Each row of a before or after table is a point. The points were changed in one or more steps. Then noise was added and the rows were shuffled. The steps act on columns, c1 being the first. Name the steps. A step turns or swaps two columns, mirrors them in a line or flattens them onto one, adds a multiple of one to another, or multiplies or shifts one. Angles are multiples of 10 degrees, from the lower column toward the higher: turns from -170 to 170, lines from 10 to 170 but not 90. Use the fewest steps. Two steps may share a column if one is a turn and the other turns, adds or multiplies; they go together, in the order done. Otherwise the lowest column goes first.
In the rows, zero is written as 128.

Before (8 x 2):
[[123 131]
 [ 69  18]
 [ 94 119]
 [113 122]
 [ 71  59]
 [129 125]
 [116 118]
 [ 94  15]]
After (8 x 2):
[[111 126]
 [122 127]
 [ 68  84]
 [131 130]
 [ 94  86]
 [112 125]
 [ 72  97]
 [ 93 124]]
Steps: multiply c2 by 0.4

Before (11 x 6):
[[197 201 158  67 179 121]
 [ 80 171 161  63  95 154]
 [ 95  91 140 162  94 202]
 [130 117 156  37 151 132]
 [ 77 158 112 189  80 122]
 [181 162  50 135 178 230]
 [107 154 100 139  52 152]
 [102 103  99 180  27 165]
 [119 133 127 156  59 209]
 [105 126 135  91 101 127]
 [ 85 125 143 104 118  97]]
After (11 x 6):
[[128 184 176  67 178 121]
 [126 129 128 138  52 153]
 [128 129 131 155  60 209]
 [128 108 111 134 178 230]
 [128 136 134  37 150 134]
 [127 132 132 103 120  98]
 [127 139 136 188  81 123]
 [130 113 114 162  94 203]
 [128 131 131  91 101 127]
 [126 100 102 180  27 166]
 [128 170 162  62  95 154]]
Steps: multiply c1 by 0; flatten c2 and c3 onto the line at 40 degrees

Before (11 x 11):
[[112 123 195 134 124 141  30 247 175 170 130]
 [168 104 140 187 108 118 135 175 183 160 146]
 [127  44 158 204 143 154 111 130 133 128  81]
 [157  65 130 138  80 105  71  60  85  79 165]
 [132 156 124 139 170 192 142 111 158  68 137]
 [116 122 212 196 163 134  91 137 168 107 135]
 [125 132 200 144 114 198 103 142 144 149  94]
 [136 193 164 126 140 136  95 175  96 117 187]
 [110 137  75 160  61 189 146 122 131 151 176]
 [100 175 170 119 133 104  72 159 129  63 101]
 [135 124 131 183  78 175  58 161 136  62  67]]
After (11 x 11):
[[156  62 129 149  59  99  72 199  86 172 158]
 [140 117 133 127  53 170  61  64 139 213 139]
 [171 108 139  64 103 116 131 110 182 144  87]
 [100 175 173 176 136 103  71  84 131 176 125]
 [112 140  79  93  17 192 143 168 131 135  99]
 [110 122 187  89 125 139  32  46 174 103  37]
 [129  42 163  66 158 154 114  93 127 176 155]
 [113 117 211  96 177 127  93 131 172 188 116]
 [133 198 163 135 150 134  96 137  95 132  51]
 [136 154 124 161 192 185 140 148 162 181 135]
 [118 132 195 103 109 201 100  90 140 119 136]]
Steps: turn c4 and c10 by 140 degrees; multiply c5 by 1.6; turn c8 and c11 by -130 degrees

Before (12 x 18):
[[111 183 159 104 144 171  68 195 168 106 183 148 106 142 149  70 103 106]
 [ 86 155 105 156 134 130 149  89 122 161 109 109 155 109 177 147  25 232]
 [137 207 134  84  71 129  68 207  80 119 192 164  94 119 159 113 122 108]
 [103 174  90 191 113 114 195 116 139 124 136 100 176  72 171 107 118 244]
 [142  71 155  48 155 106 156 201 195 166  96  69  46 110 169 148  76 109]
 [108 113  80 196 113 113 138  98  96 125 149  91 157 124 174  81  79 170]
 [108 193  94 111 111 159 107 249 110  75 187 142 134 139 113 114  71  94]
 [ 74 169 129 173 123  83 196  84 123 106 138 135 121 130 156 139  89 166]
 [ 76 103 120 192  93 161 159 103 119 124 164 149 163  80 145 148  95 201]
 [ 97 199 117  83  77 175  96 213 123 156 144 147 119 169 105  87 136  74]
 [114 186  85  38 128 149  85 190 117 102 147 185  82  93 107  73 116  71]
 [ 87 103 190  27 163 108 114 192 126 119  99  55  95 111 130 123 105 125]]
After (12 x 18):
[[ 78 107 114 194 176 163 160 102 118 121 164 149 163 161 113 146  96 202]
 [111 195 154 111 143 163 108 252 112  74 185 144 135 111 101 114  69  97]
 [109 115 101 194 143 115 143  95  95 127 148  94 155 127  66  80  79 171]
 [106 176 101 193 162 112 196 115 140 125 136  97 176 175  75 104 118 243]
 [ 74 168 102 175 132  81 197  82 123 108 141 136 121 125 118 140  89 166]
 [ 86 103 104  26  98 107 115 189 125 118  99  55  94 154 186 121 104 125]
 [ 87 155  91 154 128 131 148  91 124 165 108 111 154 149  91 147  25 234]
 [ 96 198 153  83 160 176  95 212 124 155 146 146 118  72 126  88 135  75]
 [110 181  97 102 110 169  70 194 169 105 182 151 103 121 150  70 103 104]
 [137 209  97  86 185 130  67 209  79 119 192 164  93 117 120 111 124 110]
 [143  71  77  48 109 106 155 199 197 167  98  69  42 152 141 149  78 108]
 [112 187 165  39 139 150  84 191 113 103 146 185  84 164  96  72 118  72]]
Steps: turn c3 and c15 by 110 degrees; turn c5 and c14 by 160 degrees
